Each row of a before or after table is a point. The points were changed in one or more steps. Then noise was added and the rows were shuffled. The steps act on how far a point lies along the listed directions, d1 being the first. Name the steps. A step turns or swaps two directions, mirrors them in a line or flattens them onto one, adds a multiple of one to another, or multiplies one. Angles are multiples of 10 degrees, from the lower direction toward the higher: turns from -170 to 170, lines from 10 to 170 but not 90. Use the fewest steps. Two steps may share a direction if one is a turn and the other turns, adds or multiplies; they go together, in the order done. Otherwise the lowest direction goes first.

Directions:
(1): [ 0.28 -0.51  0.05]
(2): [0.48 0.28 0.16]
(3): [ 0.17  0.03 -0.56]
Before:
[[ 0.01 -0.10 -0.11]
 [ 0.02  0.13 -0.27]
 [ 0.00  0.02 -0.63]
 [ 0.02  0.53 -0.28]
 [ 0.25  0.45  0.08]
 [-0.22  0.06  0.14]
 [ 0.11  0.03 -0.21]
 [-0.25  0.04  0.43]
 [-0.40  0.13  0.39]
 [-0.46  0.38 -0.61]
 [-0.76  0.38  0.26]
 [ 0.07 -0.03 -0.28]
 [-0.72  0.42 -0.52]]
After, 13 rows:
[[ 0.16  0.20  0.16]
 [ 0.16  0.12  0.13]
 [ 0.07 -0.04  0.09]
 [-0.53  0.03 -0.26]
 [-0.23  0.59  0.53]
 [-0.80  0.29 -0.12]
 [ 0.14  0.39 -0.30]
 [-0.37 -0.13 -0.32]
 [ 0.23  0.26  0.54]
 [ 0.14  0.09  0.30]
 [-0.55  0.65  0.50]
 [-0.30  0.05 -0.05]
 [ 0.05  0.56  0.05]]
Steps: mirror d2 and d3 in the line at 30 degrees

Directions:
(1): [-0.34 -0.21  0.03 -0.15 -0.07  0.20  0.80  0.17]
(2): [ 0.63 -0.19  0.10 -0.56  0.14 -0.20  0.21 -0.21]
(3): [ 0.08  0.27 -0.19  0.34  0.74 -0.19  0.30 -0.05]
(4): [ 0.37  0.59 -0.10  0.16 -0.50 -0.12  0.30  0.18]
Before, 10 rows:
[[ 0.30 -0.22  0.13 -0.12  0.21  0.17 -0.19 -0.13]
 [-0.95 -0.52  0.17  0.02  0.44  0.18 -0.39  0.07]
 [ 0.61  0.08  0.05 -0.32 -0.18 -0.20 -0.08 -0.22]
 [ 0.29  0.18 -0.10  0.37  0.11 -0.02 -0.26 -0.11]
 [ 0.84  0.36 -0.29 -0.04 -0.05 -0.64  0.21 -0.20]
 [ 0.33  0.09 -0.06 -0.05  0.05  0.08 -0.15  0.14]
 [ 0.37  0.24 -0.08 -0.17 -0.02 -0.30 -0.03 -0.24]
 [ 0.26  0.09  0.21 -0.31 -0.37  0.03  0.63 -0.03]
 [-0.83  0.00 -0.26  0.59  0.30  0.18  0.07  0.24]
 [-1.08 -0.18 -0.12  0.43  1.02  0.29  0.51 -0.09]]
After (10 x 8):
[[ 0.19 -0.14  0.07 -0.17  0.31  0.21  0.14 -0.03]
 [-0.80 -0.06 -0.14  0.42 -0.03  0.23 -0.32  0.20]
 [ 0.24  0.12 -0.13  0.29 -0.01  0.08  0.11  0.00]
 [ 0.57  0.11 -0.03 -0.22  0.04 -0.14  0.30 -0.20]
 [ 0.35  0.22 -0.10 -0.14  0.07 -0.27  0.26 -0.18]
 [ 0.77  0.41 -0.38  0.04  0.13 -0.71  0.53 -0.18]
 [-0.97 -0.30 -0.03  0.37  0.81  0.27 -0.17 -0.18]
 [-1.02 -0.54  0.25 -0.07  0.21  0.27 -0.50  0.07]
 [ 0.41  0.24  0.16 -0.14 -0.11 -0.14  0.19 -0.20]
 [ 0.26  0.07 -0.11 -0.08  0.08  0.07  0.05  0.23]]
Steps: flatten d1 and d4 onto the line at 100 degrees; add 0.5 times d2 to d3
